Rows are points. Two turns around zero, p and q, are shown by what they do to some points. Write where each new point lands after one turn and then the other. Backwards means that the second turn is done in reverse. Each puzzle has new turns, and all numbers are rounded.
In the rows, 128 means zero.

Turn p:
[126 110 162] => [157 112 147]
[118 132 136] => [131 134 140]
[179 138 139] => [160 129  86]
[ 98 125  31] => [ 27 126 114]
[129 118 139] => [138 119 134]
[118 145 162] => [155 148 148]
Turn q:
[ 80 164 167] => [133 188  90]
[ 88 125  95] => [ 99 113  87]
[164  88 103] => [114  84 166]
[137 124 146] => [132 140 144]
[170 139 130] => [161 115 153]
Where do these land?
p, then q: [151 126 181] => [159 107 172]
q, then p: [102 152  85] => [ 82 101 111]
q, then p: [102 118 160] => [121 168 139]
p, then q backwards: [157 116  86] => [ 91 127  91]

Turn p:
[130 124 131 192  87 119] => [ 92 129 152 189 144 137]
[ 92 173  83  73 168 112] => [170 120  77 103  88  68]
[128  87 124 144 193 151] => [137 113 120  93 198 116]
[168 169  90 143  80 141] => [109 101  92 178  93 165]
[157  68 136  95 149 103] => [154  92 175  81 139 141]
[ 70 160 167 167 128 118] => [121 195 135 163 140  89]
[ 91 108 105 103 113 121] => [105 115 138 106 103  92]
[153 167 183 114  70 162] => [108 184 124 138  87 196]
[163  97 133 121 163 126] => [155 104 139 102 159 149]
Turn q:
[ 96 175 120 122 161 175] => [126  99 137  60  96 138]
[155  97  96 177 104  92] => [112 179  95 180 121 147]
[ 93 189 153 136 151 158] => [119 117 148  49 131 143]
[ 62 116 175  69 138 102] => [154 102 120  92 180  53]
[131 112 115 152 149 167] => [109  99 106 128 108 158]
[176  88 120 159  91 104] => [110 159 121 200 138 146]
[152  95 106 119  68 111] => [107 152 140 192 119  99]
[203 141 155 138 126 145] => [134 121 175 160 141 187]
[ 84 139 113  81 162 100] => [177 124 110  91 119  81]
Where do these land?
p, then q: [118 122 141 174 102  86] => [108 147 113 108 177 161]
q, then p: [129 147 144  96 116 128] => [152 145 155 121 131 140]
p, then q: [202 173 115  67 170 131] => [122  96 167 205  62 146]
q, then p: [113  92 178 152 167 126] => [137  86  99  89 167 107]
p, then q: [161 149 155 167 108 153] => [ 95 111 121  91 103 165]
q, then p: [121  99  42  86 106 156] => [ 83 108 190 188  92 124]
p, then q: [102 107 177 170 112 109] => [133 136 134  74 174 154]
p, then q backwards: [ 77 134  71 111 144 133] => [ 62  98 108 101 123 134]
